Each wall is flat, endless, passes through zero and stands at right angles to its row. A trip goes straight from one point to another. List the walls that it crosses, first one first.
In the rows, zero is written as 128.

Walls:
(1): [140 122]
(2): [182  89]
(3): [186 162]
(4): [122  51]
(5): [153  92]
(6): [125 153]
(7): [131 178]
(8): [115 162]
Trips:
[164 140] to [149 175] => 8, 5, 2, 1
[173 163] to [120 186] => 2, 1

Walls:
(1): [152 129  50 148 121 135 147 148 221 156 125]
(2): [126 113 161 147 140 178 167 175 191 164 186]
(3): [167 159  63  70 143 114  67 213  78  71 152]
(4): [208 147 118  97 183 120  87 108 125 144 158]
(5): [117 144 197 165 128 123 190 137  57 172 159]
(6): [ 68  99  72 172 132 117  76 135 160 127 118]
(7): [130 117 104 107 166 128 179 104 133  89 168]
Trips:
[ 92 137 148 108 134 134 140 133 117 133  98] to [160 176 202  74  55 146 154 111 138 158 143] => 2, 4
[139  84 134  62  64 116  75 125 211 158 193] to [200 138  88 156 158 151 162 174 170 117  98] => 7, 6

Walls:
(1): [160 149 100 146 129 118 177 118 132 146 160  84 123 108 144  73 118 151
 141 168 135 136 149 179 154 109 114 105  76  89 117  97 146 108  86 106
 155 104 141 124 135 148 199 117 132  99 136 108]
(2): [ 91 139 149  75 211 119 158 137  97 118 136  99 183 169 144 149 115 133
 120 144 125 135 167 164 122 119 117 143 169 146 131  97 183 129 122 177
 112 164 168 144  73 125 106 123 138 155 113 156]
(3): [113 166 151 152 143 172  90 102  64  98 162  79  56 170 113  50 127 134
 141  78 130 146 121 120  76 146 155 152 148 137 156 129 125 137 125 138
 178 119 169 146  75  83 161 146 119 145 120 123]
(4): [ 89 101 182 167 145 117 152 112 166 146 127 111  85 137 114  79 146 117
 144 155 126 135 110 162 154 161 109 133 134 138  91 145  85 179  93 126
 128 100 131 133 117 166 153 111 102 154 146  96]
Trips:
[132 129  91 128  96 109 146 171  73 163 122 167 169 134 135 137 134 170
 159 114 119 155 138 158 137 108  70 102 122 179 155 157 131 139  95 161
 144 143 156 145 111 176 157 149 200 126 134  88] to [157 174 128  86  88 129 157  77 141 176 186 155 144 138 126 134 100 170
 119 136 158 114 157 106  89 121 105 166 126 152 187 167 138 105 147 136
 115 107 150 144 142 133 109 122 112  91 100 137] => none
[148 154 149 131  89 141 128  94 145 128 157  60 117 111 192  97 159 151
 117  88 133 142 102  86  75 169 120  99 142 153 130  98 167 146 120 129
  96 140  64 108 115 136 168  92 164 130 154 132] to [ 90 117 178 132 176 135 107 166 137 163 198 186 169 134  84 135 129 152
 147 123 165 177 181 174 147 114 150 142 136 108 137 108 115 133 160  83
 110 156 227 111 152 174 178 161 152 155 138 163] => 2, 3
[155 124  82 102  80 140 120  73  73 139 140  89 101 170 173 131 161 118
 148 135 110 113 159 156 140 175  95 114 142  83 179 162 135 166 168  98
 106 139 102  54 171  70 113 167 119  79 154 139] to [129 143 137 118 155 171  83 176 171 112 144 132 144 147 137 100 165  93
  85 107 154 133 120 108 144 129 175 132 175 124  87  77 139 142  69  76
 135  81 117 132 165 146 123 151 167 161  93 124] => 1, 4
[121 119  90 145 149  96 139 130 124 130 138 113 209 100 180 136 101 147
  74 149 136 164 127 176 137  99 187 191 118  28 121 110 157 158 132 148
 149 140 109 140 203 132 129 121 115 146 161  55] to [147 143 133 187 120 147  94  61 111 111 107 103 142 135 182 100 114 124
 123 175 145 153 249 151 129 123 176  74  79 102 113 135 110 154  83 159
 130 108 127  91  90 130 135 101 100  94 101 152] => 4, 3
[136 172 166 131 117  87  77 131 112 136 159 144  93 138 117 128 156 163
  82 129 128 130 125 204 173 113 186 144 136 175 168  81  94 106  95 138
 146 134  94 103 167 142  94 135 127 108 150  99] to [115 112  93  88 118 108  69 203 120 150 102 127 142 139 116 104  70 105
 106 114 122 142 145 123 134 105 203 116 153 164 122 156 138 155 117 135
 145 167 134 114 117 129 143 117 134 100 197 140] => 1, 4, 2
[169 128 105 113 112 106 142 125  76 128 153 103 154 153 126 199 161 125
 121 129 128  77 118  74  93  77 164  74 152 131 103 130 108 157 138 129
 161 160  87  98 190 127 182 163  92 212 128 193] to [141  56  79 183 102 155  49 165 135 150 118 124 145 129 125 176  80 102
 144 120  97 141 172 104 129  79 133 196 107 121  68  85 104 166 136  91
 161  90 114 162 178 117 136 172 182  93  93 133] => none
[135 115 112 168  80 152 186 107 170 114 105  50 118 130 147  98 208 143
 116 103 118 128 173 166 133 134 119  77 177 124 117 145 105 152 101 126
 130 152 107 134 176 205 164  73  84 101 124 115] to [ 97 125 116 126 106  44 113 124 142  84 108 130 145 137 127  49  95 170
 107 120 179 118  78 169 179  93 124 169 108 145  62 114 117 141 158 157
 138 116 118 126 135 118 104 139 102 111  95  41] => none
[142 181 130 109 128 115 108 108 146 135  96 155 137 112 112 129  96  96
 144 181 101 157 109 106  91  90 154 136 132 136 142  48  99  61 169 161
 137  59 108 126 182  94  65 111 123 104 108 143] to [167 137 126  86 107 111 138  63 105  87 120  63  72 202 168 177 131  80
 129 135 176 155 134 158  47 179 115 171 101  90 173 163 132 105 178 100
  55 116 175 204 124 154 117  91 130 106 153 127] => 3, 2
[129  74 128 122 168 124 177 180 133  74 181 162 109 140 146 142 181 149
 125 212 108 113  82 155 189  78 109 137 115 151  50 177 179 141 157 125
 188 130  37 126 100 183 152  97 179  64 150 147] to [114 125  93  68 111 113 129 140 173 170  89 155 150 114 140 208 138 177
 130 183 132 119 150 164 170 150 151 132 136 131  92 123  92 110  95 141
 121  76 146  82 107 112 171 166  82 100 121 139] => none

Walls:
(1): [ 98 133 145 196 159 105 103 138  76 190 158 111 165 101  84  93 164 125
 120 184 112  83  62 234 139 143 111 157 163 129  98  83 138 176 155 155
 170 167 138  99 130 177 127 120  82 122 140 166]
(2): [151 135 177 117 109 166 122  69 209  95 190 189 144 109 108 126 146  78
 156  94 172  67 182 157 179 157 195  11 120 142 123 124 160 154 139  67
  91 103 117 163 160 106 128 165 168 139 138 132]
(3): [105 208  89 179 143  77 139 125 183 139 123 164 102 101  77 210 147 160
  95 158 128 124  78 137 123 147 144 161  82 104  60 143 161 125 102 114
 167  76 138 187 112  91 163 121 174 118  69  91]
(4): [130 146 161 169 202 150 167 125 163 151 130 158 165 147 139  91 100 135
 144 134 116 153 150 198 115 221 132  96 109 138 114 128  97 178 131 118
 112 109 125 163  97 169 183 176 132  92 218 238]
(5): [178 144 102  57 188  97 112 106  93 147  20 143 165 193  91  84 202 116
 163 165 154 169 127 143 119  59  42 126 150 135 124 112 106 125 109 150
 152  94 125 110  57 126 131 122  85  61 138 164]
(6): [115 127  82 127 197 101 105 112 143 106  66 124 165 166 146  88  95 135
 170 125 165  93  91  77  55 122 116  44 168  91 188 110 146 193 141 145
 179 191  92 112 169  92 182 152 161 184 159 198]
(7): [124  73 142 160 106 106  88 110  43 138 163 126 144 162 154  97 158 143
  56 193 103 129 133 143 145 111 160 111 188 176 113 106 157 101 136  85
 144 188 102 193 198 127 135 155 185 174 167 146]
Trips:
[147 148 168 107 156 132 112 167  98 143 105 112 105 121 160 113 146 102
  61 149 123  68 124 138 152 168 154 155 132 118 103  98 140 140 109 167
  83 108 113 141 132 128 131 116 102 149 132 169] to [165  95  98  77 115  86  85  63  99 108 119 138 166 208 148  86 165 146
 145 146 103 144 138  75 182 131 106  97  83 117  68 114 114 215 119  88
 127 121 151  99  91  88  93 140 183 142  88 129] => 5, 2, 6, 4, 1
[121  82 146 163 118 135 117  84 100 155  71  87  85 127 167 119 141 109
 179 149 138  53 129  68 114 171 143  87 114  91 146 126 195 161 118 201
 124 104 186  81 151 118 121  48 205 112 102 202] to [122 127 115 192  91  82 241 156 149 148 143 105 137  52 116 184  97 140
  42 155 117 148 124 178 118  90  89 111 155 146 183  98 147 156  87 132
 111  50 151 101  91 146 107 129 123 144 161 141] => 2, 3, 4, 6
[177 151 143 111 148 134 121 125 130 153 110  84 162 129 193 106 142 144
 115  99 131  80 149 177 180 124 128  70 111  52 118 131  90  94  80 155
 119 110 102 184 188  68 156 129  88 132 149 134] to [141 108 134 160  99 179 163 141 126 102 162 194 125 172 109 139 143 130
  83 140 105 116 110 159  21 191  90 110 107  90 185 132  77 134 148 204
  94 122  83 137 195 161 144 115  82 135 165 135] => 5, 1, 7, 2

Walls:
(1): [182  98 145 127 171 105 124 143 125 111 182  75 123  78 119 121  59 187
 109  91 153 151 102 162 106 129 153 125  68 151 114  96 133 147 128 107
 112  57 158 129 190 181 151 135 108 134 131 176]
(2): [174 148 167 112 173 146 177 100 126 167 122 136 139 156 136 110 134 100
 112 139  74 119  76 205 123 150 149 175 186 151 163 186 116 122 147  82
  77 139 100  74 109 142 102 124 168 124 151 184]
(3): [170 102 118 111 130 103 107  68 122 166 133 129  72 147 117  91  73 125
 143 145 125 125  94 118 190 116  73 145 152 172 117  92 127 135  73 110
 102 167 169 160 183 105 129 141 135 176 167 164]
(4): [134  94 158 116 209 107 151 120  85 169 120 145 163 129 123 104 134  74
 123 123 117  82  64 110 125 158  98  84  91 101 120 201  87 111 188 123
  76 145 162 193  70 176 132 111 173 159 141 140]
(5): [102 108 167  87 111 147 131  78 184 130 181 159 150 146 132 159 165 166
 146 110 152  81 124 107 151  87 158 114  95 171  99 130  77 193 227 105
 189 108 132  92 137  92 159 100 122 152  55 115]
(6): [186 130 117 178 109 137 166 120 106 147 129  99  44  61  70 144 138  47
 195  90 118 108  96  73 113 159 127 125 122 137 140 128 143  50 152 148
  58  71  79  93 121 139 137 190 105 148 102 168]
(7): [156 196 135 128 124 173  93  52 141  63 156  67  70  97 118 113 148 176
 109   7 157 139 138 140  90 140  74 150 183  84  93 156 173 130 158  79
 154  45 167  63 154 118 137 118 165  91 173 149]
Trips:
[143 180 173  82 143 148 149 104 128 167  70  94 123 129  79 104 147 127
 144 140 120  68 125 152  78 159 131 116 149 157 118 170  89 131 172 119
  47 161  75 105 151 161 106 141 233 142 119  79] to [171 164 125 132 141 164  99 125 126  78 123 145 143 118 195  94 118 103
 117 107 193 101 100 164  77 154 124 130 127 141  73 123 157 143 133 116
  95 156 140 147 153 103 141 104 104 170 151  70] => 5, 3, 6, 1, 2
[134 157 116 153 142 237 120 123 112 101 168 114 121 162 110  71 110 131
 168 146  66 156 128 130 143  79 136 112 108 169 185 129 198 182 130 149
 117 229 106 131 148 119  77 121 226  79 137  77] to [ 99 109  99  49 180 102  99 188 188 133  79 118 106 101 109 194 118 162
 160 134  65 131  71 152 138  99  83 152 143 195 166 158 174 132 150 109
 105 159 103 101  86 129 106  74 148 136  94 102] => 5, 4, 3
[112 154 133  62 134 122 132 141 110  69 122 159 122 174 104 157 151 127
 141 106  83 118 137 150 152 107 122 170 155 151 151 164 141 167 173 141
 121 119 138 144 117 106 113 110  87 153 120  98] to [134 153  95 169 174 206 102 109  88 109 135 154  69 126 107 115 117 110
  77  90  97 141 103 181 162 156 153  91 115 170 142 147 221 114 104  91
  90 160 110 149 145  70 140 126 144 103 113  95] => 3, 5, 6

Walls:
(1): [108  96 136  95 126 130  84  79 221  82 109 108 173  65 178 219  91 122
 163 136 200 100 188 148  97 114 127 178  84 114  96 142 122 138 159 156
  76 132 171 141  92 138 156  92  94  83 122 113]
(2): [107 146  75 124 176 106 121 162  97 163 114 163 122 169 103 104 165 112
 144  88  87 121 151  63  95  59 133 121 163 133 115  89  77 156 132 160
 153 147 106 141  97 116 128 140  99 144 249 114]
(3): [ 96 101 118  95 165 186 157 146 145 130 118  72 122  75 127 135  96 141
 126 132 169 118 155 109 154  59 150 175 119 129 128 120 107  89  78 142
  89 125 113 178 172 179 119  93 103 142 174 100]
(4): [148 170 152 205 132 113 184  77 149  90 146 119 146  53 104 201 138 130
 157 180 159 120  99  98 154  92 144 128 163 140 152 119 146 151 164 120
 142 153 137 101 120  85 126 100 102 184 188 123]
(5): [160 154 147  96 102 131 165 149 114 173 116 109 128 119 160  90 156 172
 165 147 152 142 161 120 115 141 115 109 197 159 116 102 166 102 141 150
 113  86 156 158 108 106  74 117 116 148 117 103]
(6): [119  85 108 171 107  98 118 141 153 149 148 124 133  64 115 104  59  99
  93 133 118 116  98 113 145 201 158 112 136 127  97 104 174 200 117  93
 109  98 145 103 128  90 121 131 113 170 158 156]
Trips:
[158 133 111 146 150  57 140 119 185 104 120 148  89 149 142  49  97 122
 176 101 157 163 127 131 194  57 134  86  90 126 144 173  80 156  88 159
  86  64  52  78 140 163  67 178 116 140 103 125] to [149 100 156  50 109 140 109 148 106 105 129 157 150 108 140 153 145 155
 128 175  73 111 135 114 132 128 193  88 116 115 124  68 154 133  84  71
 116  84 145 172 149  97 107 130 151 127  85 114] => 2, 6, 5
[ 91 127 122 162 116 100  97 110  98 212 125 132  97  91 150 105 111  48
 154 170 166 150 118 187 122 133 159 135 171  98 208  74  83 198 167  88
 137 146  90 184 114 186 117  66 135 136 180 147] to [153  74 131 158 119 120 117 186 151 129  82 169 125 133  49 173 129  82
 120 147  98 104 117  89 122 143 103 101 118 138 131  86  63 165  44 121
  76 179 165 138 111 103 103 135 168 166 160 121] => 3
[143 177 142  73 157 118  87 120 144 122  89 127 101 121 143  72 174  62
 101 140 108 100 105 155  42 126  33  95 106  68  52 170 151  73 111  52
 128 138  81 208  93 101  78 160 133 145 128 151] to [120  67 121 173 148 120 152 171  89  64  90 168  85 195 168 166 124  98
 150  72 135 165 124 197 116  68 152  55 106 169 167 167 109 144  95 173
 117 149 117 141 110 104 106 123 141 159  96 104] => 5
[134 157 130 142 156 168 194 128 149  73 113 120  86 104 157 159  68 122
 136  64  37 128  80 112  99 126 111 180  88 122 134 190 105 109  72 121
  77  73 104 117 105 154 142 110 148 144 126  94] to [ 92 121 136 129 116 141 141 177 114  56  85 170 147  94 116 106 127 108
 195 126 140 145 125 119 114 133 213 169 127  93 124 112 155 105 128 118
 121 102 170 116  64 122 132 110  95  79 164 116] => 4, 6, 2, 5
[139 176 172  75 105 170 124 121 138 153 152 166 157 192 131  70 123 169
  80 171 111 169 142 149  46 128  85 118 109  76 100 110 135  87 149 153
 159 147  81  97 176 189  84 130 128 155  95  96] to [122 110 123 224 141 117 108  84 173 122  58 164 134 130 162 127 168 141
 202 149 143 166 204 177  75 140  92 139 131 188 165 113 118 137 177 116
 132 121 118 144 117 161 142  91 122 157  94 128] => 1, 4
[171 117 193 125  84 132 155 114 109 133 138 118 128 119  74  75 101 141
 151 127 111 124 129 150  90 156 164 115 144  79 124 139 131 115 130 113
 173 141  81 113 130 106  53 148 117 125 135 168] to [101 158 144 156 148 163  67 133 102 144 147 203 103 175 149 155 131 138
 149  95 139  87 172 108 119 150  86  95 156 161 149  65 105  78  88 184
 157 128 147 185  95 127 133 137  63  83 118 132] => 4, 2, 6, 1

Walls:
(1): [150 179 170  79 103 159 119 109  73 126  78  80 137 155  80  46 118 169
  92 152  37  43 181  97 148 134 163 155 158 150 100 172 150 113 105 169
  96 125 146  83 192  49 176 104 113 142 161 157]
(2): [171 121 170  88 109 147  91  74 133 135  79 218 129 121 102 118 133 109
 145 120 137 151 168 125 186 217 172 133  89 100 132 120  89 126 171 113
 116  83 154 170 112 113 154 195 152 222 124 171]
(3): [146 171 148 183 181 162 112 132 103 153 167 121  84 142 108  42 187  85
 138  76 127  72 142  92 196 125  71 200 157 195 205 170 117 123 112 179
 186 183 108 180 155 131 169  72 173 161 123  44]
(4): [ 97  56 160 120  98 170 106 118 116 158 110 157 170 124 104 145 100 146
  92  92 220 129 186 109 116 148 148 185 137 166 199 170 160 181  80 101
  99 106 132  58 126 122 127 149  60 166  72  74]
(5): [220 168 128 146 135 150 125  62 134  59 135 102 171  72  90 174 173  71
 102  78 127 131 134 152 108 137 142 159  94 119 118 107 125 165 100 122
 128  57 150 164 168 180 187 121  21 154 174 176]
(6): [170  95 139 131 109 145 159 134  40 192 147 131 172 173 147 107 129 132
 184 135 102 146 131 108 111 117 178  63 172 160 155 138 108 108 138 136
 207 236 106 126  46  97  87 172 166 232 162  49]
(7): [111 140 144 114 138  83 143 123  69 204 171 112  98 171 120  95 147  65
  91  84  89 143  98 166 153 117 163 125 123  99 149 133 165 159 181 151
  94 107 132  88 135 158  74 169 107 185 135  74]
(8): [ 77 132  84 212 177 127 139 138 145 148  80 193 118 111 115 132  93 176
 193 141 180 111 169 147 121 145 168 180  90 145 120 167 135 154 122 138
 117  94  80 103 188 148 136  81 175 141 136 128]
(9): [171 128 117  70 156 157 124  80 145 173 161  87 129 144  74 121 198 116
 115 113 119 108 150 101 113 106 103  59 151  98 192 139 113 115  97  63
 119  71 167  91  52 152 135 113 139  58 114 105]
(10): [122 131 165  93  80  84  77  89 195 107  88 178 131 129 138 111 108  95
 118 130 138  88 102 153 176  43 147 162 108 184  10 162 200 100 121  46
 132 120 183 140 163  39 145 155 220 105 128 110]
Trips:
[ 89 137 159 130 124 129 201 202  71 108 146 182  73 186 166 198 157 140
  91  95 124 190  89 136 104 106  79 149 102 122 108  63  97  89 143 168
 150 147 118 147 143 141 136 110  84  83 128 226] to [154 104  90 158 160 143 131 122 128 124  87 120  87 176 100 142 112 147
  94 112 107  92 144 155  64  90 104 131 130 126  93 148 118  82 123 115
 166  64  89  42 156 217 157 118 137 175 106  92] => 8, 7, 9, 4, 1, 3
[130  89  61 192 167 180 137  89  44 144 143 130 149 114  98 139  71 142
  93 124 141 199 150 187 111 113  88 119 105  72 111 131 167 134  35 156
 177 170  97  60 146 160 101 142  83 146  93 130] to [ 81  99 168  71 145 141 100 103 151 137 103  94 208 145 124 172  99  99
 122  71  22 156 138 171 146 162 164 106 122  80 160 147 122 115 139 189
 157 157  19 122 124  86 121 124 171 128 127  99] => 5, 1, 8, 2, 4
